Every row gives one point. Two turns around zero, p and q, are shown by what they do to some points. Where does a point land after both, in the order given? Backwards means that the second turn is done in reverse. Each puzzle has new turns, and all numbers are rounded.
In the rows, 128 means zero.

Turn p:
[102 158] => [ 93 109]
[185  98] => [169 177]
[ 97 129] => [121  98]
Turn q:
[131 114] => [121 116]
[126  76] => [91 91]
[138 128] => [135 121]
[143 212] => [196 180]
[102 110] => [ 97 132]
Where do these land?
p, then q backwards: [ 67 106] => [178  86]
p, then q: [152 152] => [134 161]
p, then q backwards: [165 126] => [111 161]

Turn p:
[147 116] => [149 120]
[112 212] => [ 94 206]
[138  75] => [149  78]
[110 120] => [112 116]
[133 117] => [135 118]
Turn q:
[111  87] => [119  85]
[106  79] => [116  76]
[111 133] => [110 130]
[176 177] => [166 185]
[135 164] => [128 165]
Where do these land?
q, then p: [ 71 156] => [ 65 131]
q, then p backwards: [148 112] => [148 111]
q, then p: [149  80] => [166  92]
p, then q: [145 164] => [129 168]

Turn p:
[146 209 129] => [101 201 101]
[117 113 140] => [147 117 132]
[152  89  87] => [ 90  81 140]
[173 106 174] => [143  99  68]
[ 90 144 139] => [155 154 148]
[ 90 108  99] => [131 116 178]
Turn q:
[207 166 111] => [ 81 164  61]
[165  74 114] => [153  94  76]
[ 96 143 154] => [139 147 166]
[ 97 164 140] => [114 151 169]
[108 104 101] => [128  88 137]
[ 95 117 148] => [153 125 159]
Where do these land?
p, then q: [143 165 167] => [ 73 126 119]
p, then q backwards: [116 143 161] => [143 116 161]
q, then p backwards: [ 64 138  91] => [107  88  69]
p, then q backwards: [147 107 139] => [138 106 110]
p, then q: [170  86  81] => [174  79 163]

Turn p:
[146 125 143 146] => [143 107 141 137]
[136 161 155 109] => [116 110 146  90]
[136 147  73 117] => [111 180 152 135]
[131  40 160 118] => [200 114  69 132]
[ 91 167 109 149] => [ 70 129 132 145]
Turn q:
[147 127 101 123] => [151 136 145 112]
[175  91 138 116] => [106 120 160  81]
[136 104 121 155] => [129 103 156 132]
[150 143 142 138] => [111 148 145 133]
[ 31 174 139 109] => [143 132  34 183]
Where do these land?
p, then q backwards: [188 161 103 178] => [167 132 109 205]
p, then q backwards: [ 79 122 145 132] => [ 93 117 161 111]
p, then q: [179  78 116 153] => [ 99 151 195 129]
p, then q: [ 97 131 158  88] => [166 126 100  93]
q, then p backwards: [149 159 105 145] => [161 121  95 130]
p, then q: [110 106 158 102] => [162 128 131  93]
p, then q: [ 95 138 111  99] => [159 142  96 138]

Turn p:
[129 120 120 156] => [122 128 120 157]
[146 167 120 100] => [159 151 156 106]
[103  79 148 112] => [100  95  93 104]
[102  77  99 144] => [106 129  68 145]
[ 98 198 180  93] => [100 142 204  73]
[190 127 102 163] => [180 123 128 183]
Turn q:
[101 146  95 123] => [111 122  86 136]
[103 137 102 104] => [114 126  88 114]
[131  82 143 205] => [ 96 157 189 180]
[109 129 196 114] => [174 180 139 113]
[213  94  97  99] => [108  57 178  81]
[123 158 106 108] => [134 107  92 123]
[116 150 159 142] => [159 148 126 148]
Where do these land?
q, then p backwards: [ 73 170 101 119] => [114  74  79 136]
p, then q backwards: [130 143 186 158] => [176 102 106 160]
q, then p backwards: [ 98  64 102 141] => [ 57 149 137 145]
p, then q: [160 154  97 159] => [154 108 154 172]
p, then q: [181 164 142  64] => [175 101 171  68]
q, then p: [121 105 149 101] => [140 135 148  94]
q, then p backwards: [132  96 119 153] => [107 149 146 151]

Turn p:
[174 129  81 124 135 104] => [125  98 112  77 126 163]
[169 172 133  45 135  57] => [ 63 158 148  43  75 139]
[109 147 155 137 110 179] => [153 156 137 147 159  87]
[134 106 125 159 107 165] => [177 121 127 146 151 132]
[102 115 192 172 117 146] => [166 148 121 187 107  90]
[141 130 143  90 174 119] => [ 95 105 158 108 103 106]
[125 181 142  92 156 109] => [ 76 144 129  96 116  92]
[102  64  74 138 102 126] => [137 108 134 166 157 203]
[ 93 109 107 195 116 147] => [156 114  86 183 161 140]
Turn q:
[131 123  88 149  79  53] => [119  82 113  81 153  58]
[ 79  62 180 157  81 170] => [ 45 155  74 180  97 117]
[146 144 135 147 171 126] => [128 130 168 108 118 155]
[153 168 146 117 108  68] => [141 141 119  62 171 116]
[179 151  98 101 142 130] => [179  98 133 111 142 159]
[129 149 100  90 172 115] => [174 126 171 137 155 132]
[ 86 155 137 151 131 179] => [134 170 130 148  69 123]
[171  73 124 143 155 158] => [ 99  80 135 152 117 181]
[ 77 127 144  97 113 152] => [133 172 109 172 130 109]
Where do these land?
q, then p: [120 145 125  71 168 147] => [165 105 107 103 116  79]
q, then p backwards: [ 87 127 145  98 157 157] => [ 84 108 156 126  91 133]
p, then q: [130 153  80 175 101 112] => [178  87 153 156 106 132]
q, then p: [108 175 163 151 108  93] => [ 72 165 135  91 125 123]
q, then p backwards: [ 88  88 124  94  75  93] => [ 80 179 125 166 156 163]
q, then p backwards: [185  95 165 120 139 179] => [112  88  73 139 108  73]
q, then p backwards: [178 112  95 187 148 113] => [174  98 105  97 185 111]

Turn p:
[146 117 140 108  96 135] => [120 115 110 134 146  94]
[ 98 122 129 122 111 163] => [143  90 149 118 143 120]
[121 127 137 109 159 141] => [121 122 122 106 145 155]
[104 113 139 115 149 130] => [119 116 138 127 149 156]
[126 128 128 121  95 112] => [112 123 135 145 125 100]
[146 190 127 118 144 108] => [101 167 128  86 100 121]
[139 114 125 225 118 117] => [197 173 147 177 107 123]
[144 114  99 107 153 119] => [113 118  95 130 110 154]
Turn q:
[ 95 123 124 142 139 112] => [118 111  99 110 140 122]
[112  86 125 127  87 185] => [142 162  84 185 110 127]
[ 91 136 180 139 124 160] => [130 125 103 134  90  72]
[116 133 130 137 131 113] => [123 118 122 116 139 119]
[120 140 118 126 148 134] => [141 115 124 112 119 136]
[142 134 144  99 154 113] => [107 110 156 117 107 139]
[170 122 145 131 147 127] => [114 155 159 112 113 135]
[145 126 129 112 125 106] => [111 123 151 133 137 138]
[161 152  56 139  98 102] => [168 132 154 131 198 166]
Where do these land?
q, then p backwards: [130 195 145 135 187 120] => [ 98 186 104 123 117 186]
p, then q: [132 125 143 158 107 125] => [123 135 152 104 141 114]
q, then p: [104 126 118 109 129 145] => [150 115 116 147 116 120]
p, then q: [153 143  97  37 120 120] => [116  80  61 165 155 163]
p, then q backwards: [134  97 131 151 140 120] => [132 117 103 119 104 146]
p, then q: [127 127  97 132 124 125] => [128 144 123 149 144 123]
q, then p backwards: [130 120 134 133 117 170] => [154 127 115 160 125 115]
p, then q: [122 106 142 148 106 114] => [123 144 130  95 138 110]
p, then q: [119 112 146 150 123 113] => [133 140 134 100 124 108]

Turn p:
[121  86 172  44 155 107  95 179] => [124 205  97  59 120 174 125 170]
[126 115  94 147 120 132 154 102] => [123 122 132 150 116  90 136  98]
[144 116  74 174 124 112  69 184] => [ 84  91 161  72 151  75 115 165]
[111 108 121 143 162 177 170 137] => [122 133 170 123  94 142 160  82]
[145 175  98  87 140 149 106  89] => [ 89 152 127 177 179 144 114 118]
[153  93 108 108 152  88  97 148] => [100 149  98  72 147 106 119 133]
[ 65 146 139 179 109 135 176 113] => [161  85 143 173  85 122 181 129]
[118 149 158 160  67 119 174 160] => [160  78 129 149  64 133 106 156]
[113 127 150 126  82 165 116 118] => [166 145 162 156 123 128 113 151]
[183 165 166 113 168  96 122  50] => [151 121  62 150 201 163 111  79]
Turn q:
[ 90 128  55 139 136 156 120 163] => [192 155 169 124 153 171 130 129]
[ 91 122 120  96 117 157 204 160] => [145 187 122 118  87 159 128 189]
[210 132 143 134 159 160  72 109] => [ 96 112  93 148 146 139 119  33]
[160 134 148  99 103 107 143 116] => [115 114  82 124 109 110 149 136]
[138 164 150 135 113 137  98 157] => [148 105 134 141  89 120 119  94]
[159 117 146 189 158 169 156 154] => [ 86 153 156 188 112 169 127 107]
[119 149 133  95 127  44 116 100] => [131  57 100  97 147  96 126 167]
[100 111 112  93 149 129  88 159] => [179 137 120 126 153 123  81 125]
[ 89 111 152 186 124 151 196  37] => [ 28 167 189  86 129 122 160 163]
[123 112 123 114  94  71  87 126] => [160  94 115 129 155  71 140 138]
Where do these land?
p, then q: [110  75 129 118  84 123 113 161] => [170  89  94 142  90 108 136 134]
p, then q backwards: [116 129 141 108 143  93 143 170] => [138 156 133  96 128 129 172 113]
p, then q backwards: [150 183 208 111 166 178 132  91] => [157 140  46 146 193 159 118 174]
p, then q: [171 100 106 152 101  92 102  79] => [128  66 109 135 195 130 123 135]
p, then q backwards: [128 132 157 100 176 162 133  87] => [160 114  76 142 141 177 121 136]
p, then q: [142 174  69 123  81  99 101  81] => [139  83 191 170 184 134 108 147]
q, then p: [103 120  86 210  81  93  95 154] => [193  86  89  80 104 162 115  76]
p, then q backwards: [ 65 120 159 122 185 142 156 173] => [143 183  87 144  95 158 189 111]
p, then q: [172 152  86 127  86 109 167  95] => [135 100 180 130 189  93 150 117]
q, then p backwards: [123 118 151 107 153 173 156 124] => [148 118 124  69 129 132 137 150]
p, then q backwards: [128 104 115 131 153 143 111 193] => [ 88 158 133 137 128 145 152  76]
